Each row of a before or after table is a point. One or more steps were done to the points. Then noise was added and the rows were shuffled. The steps act on columns, c1 being the first. What was done? A step turns or swaps two columns, mirrors them in a line or flattens them onto one, adds a multiple of one to another, or multiplies or shifts one. Angles are multiples of 10 degrees, from the lower column toward the higher: turns from -170 to 170, lines from 10 to 170 but not 90. Use the fewest steps. Two steps may share a column if one is a turn and the other turns, adds or multiplies; they go together, in the order done. Otherwise the lowest column goes first.

Before, 11 rows:
[[ 3.7 -6.5]
 [ 3.6 -1.7]
 [ 1.6 -2.8]
 [ 2.1 -4.5]
 [ 4.6 -5.3]
 [ 6.5 -4.8]
 [ 1.3 -0.4]
 [-5.8  2.8]
 [ 0.5 -0.1]
 [-5.3  5.0]
 [ 1.5 -4.1]]
After, 11 rows:
[[ 1.9 -5.4]
 [ 0.5 -0.5]
 [-2.5  3.0]
 [ 0.7 -2.9]
 [ 1.6 -1.7]
 [ 2.7 -4.7]
 [ 0.2 -0.2]
 [ 0.5 -4.0]
 [-2.2  4.8]
 [ 0.9 -4.7]
 [ 1.4 -6.4]]
Steps: multiply c1 by 0.4

Before (8 x 6):
[[ 3.1  7.0  4.6  3.7  0.6 -2.5]
 [-1.1 -0.5  0.2  2.0 -4.4  0.3]
 [-3.0  2.3 -5.2 -0.3  3.2 -4.6]
 [ 3.5 -0.6  2.1  1.3 -3.8 -5.3]
 [ 5.2  2.8  4.4  0.8  2.0  2.4]
 [ 4.3  7.7 -3.3 -3.1 -4.8  0.9]
 [-1.8 -0.7 -0.3 -4.6 -1.1 -2.9]
 [-0.3 -0.5  2.9 -3.4  1.2  3.1]]
After, 8 rows:
[[ 0.1  1.7  0.0 -3.1  1.4  5.9]
 [-3.0 -1.2 -0.1 -0.2  3.1 -9.4]
 [ 3.2  4.9 -0.1  3.9  0.6 -7.1]
 [-1.7 -2.5  0.0 -4.6 -0.8 -5.5]
 [ 5.2  4.4  0.4  0.7  2.2  3.4]
 [-0.7 -0.1  0.1  2.0 -4.1  0.5]
 [ 4.1  7.8 -0.2 -2.9 -5.0 -0.8]
 [ 3.4 -4.1 -0.1  1.4 -3.6 -9.7]]
Steps: multiply c6 by 2; turn c2 and c6 by -20 degrees; multiply c3 by 0

Before (8 x 11):
[[ 0.0 -3.7  0.7  1.6  5.9 -2.5  6.2 -1.8  1.2  2.2  3.4]
 [ 2.2 -3.5  0.9 -1.1  0.1 -4.5  2.6  1.9 -0.5  0.1  2.0]
 [-1.2  2.3  0.3 -5.7  3.3 -2.9  1.8 -0.1  2.8  8.5  3.1]
 [-1.9 -0.2  4.7  2.2 -4.3  1.2 -5.8  0.7  1.5  2.2 -1.2]
 [-3.5  3.8  0.0  2.8 -4.4 -2.6 -7.8  0.4 -1.9  4.6 -4.0]
 [-3.9  4.4  5.9  1.2 -7.0 -3.3 -4.2 -2.7 -0.9  5.0 -2.5]
 [ 4.5  0.2  1.5  3.1  2.2 -2.9  4.9  2.0  3.1  1.6  2.1]
 [ 0.0  1.0  2.6  0.4 -4.4 -2.1 -4.6 -4.1  2.4  3.1 -5.5]]
After, 8 rows:
[[-1.4  2.5  0.4 -5.8  3.3 -5.8 -2.7 -0.2  2.8  8.5  2.3]
 [-3.4  3.7  0.0  2.8 -4.3 -5.2  2.4  0.3 -2.0  4.6 -8.5]
 [ 0.2  0.8  2.6  0.3 -4.5 -4.2  4.6 -4.2  2.3  3.1 -5.5]
 [ 2.1 -3.5  1.0 -1.2 -0.1 -9.1 -1.6  1.9 -0.5  0.1  3.0]
 [ 4.7  0.3  1.4  3.1  2.0 -5.8 -1.0  1.9  3.3  1.5  5.2]
 [ 0.0 -3.7  0.7  1.6  5.9 -5.1 -2.3 -1.8  1.2  2.3  6.6]
 [-4.0  4.6  5.7  1.3 -7.0 -6.7  1.8 -2.6 -0.8  4.9 -4.4]
 [-1.8 -0.1  4.6  2.3 -4.3  2.3  0.1  0.6  1.5  2.2 -5.9]]
Steps: multiply c6 by 2; turn c7 and c11 by 80 degrees

Before, 10 rows:
[[  1.1   4.8   3.7   1.0  -2.3  -2.7  -1.7  -5.7   2.7   0.9   1.5  -5.5
    2.6   3.4]
 [  5.0   0.4   6.9   0.6   0.3  -2.8   0.5   5.4   4.2  -1.5   2.3   5.1
    4.3   1.0]
 [  3.5  11.1  -0.4  -0.2  -3.3   6.3  -0.9  -4.9  -9.8   2.5   4.0  -1.8
    2.0   3.2]
 [ -5.6  -0.1   2.3   0.9   0.3   0.7  -2.2  -1.2   5.3   2.8   0.5  -6.1
   -0.3 -13.8]
 [  5.8   1.0  -1.4  -3.0  -2.2   3.5  -1.4   1.3   4.9  -2.7   3.9  -0.7
   -2.1   0.7]
 [  2.6   0.1  -1.5  -3.2   0.8  -1.7  -4.6  -3.7   3.7  -0.1  -0.6   2.7
    4.0   3.5]
 [  0.7   4.0   3.1   0.3   0.0   3.3   0.7   0.4   3.8   2.8   4.0   4.6
    3.8   2.5]
 [  4.9  -0.7  -2.0  -5.2  -1.6  -2.7   0.5  -0.5   4.5   4.6   4.0   3.6
    1.6  -1.5]
 [  5.2  -1.2   5.1   1.1   1.1  -2.1  -1.3  -2.5   4.3   3.5   3.4   2.1
   -2.2   0.2]
 [  4.1  -1.3  -1.5  -0.9  -7.2  -3.3  -2.8  -0.7   2.1   1.1  -0.1   4.0
    0.2   2.8]]
After (10 x 14):
[[  4.9  -0.7   1.0  -5.4  -1.6  -2.6  -1.9  -0.3   4.8   4.8   4.3   3.6
    1.5  -1.7]
 [  0.8   5.1  -1.2   0.9  -2.2  -2.9   3.9  -5.5   2.7   0.8   1.7  -5.6
    2.3   3.3]
 [  5.9   1.0   1.8  -3.1  -1.9   3.5  -0.2   1.1   4.8  -2.6   3.6  -1.2
   -2.0   0.6]
 [ -5.8   0.0   0.0   0.8   0.4   0.9   3.0  -1.4   5.0   3.1   0.6  -6.0
   -0.5 -13.8]
 [  0.8   3.9  -2.6   0.7   0.0   3.4   1.8   0.4   3.8   2.8   4.0   4.6
    3.8   2.6]
 [  3.2  11.2   1.2  -0.2  -3.2   6.6   0.5  -4.6  -9.8   2.6   4.0  -1.9
    1.9   3.0]
 [  4.0  -1.4   3.3  -1.1  -7.1  -3.4   0.7  -0.7   2.5   1.0   0.1   4.2
    0.1   2.8]
 [  2.4   0.6   4.3  -3.1   0.6  -1.5   1.9  -3.8   3.9   0.1  -0.6   2.8
    4.1   3.7]
 [  5.0   0.3  -4.9   0.9   0.3  -2.7   4.9   5.4   4.3  -1.6   2.3   4.6
    4.2   1.1]
 [  5.2  -0.8  -2.6   1.3   0.8  -1.7   4.9  -2.6   4.0   3.5   3.3   2.1
   -2.3   0.4]]
Steps: turn c3 and c7 by 130 degrees
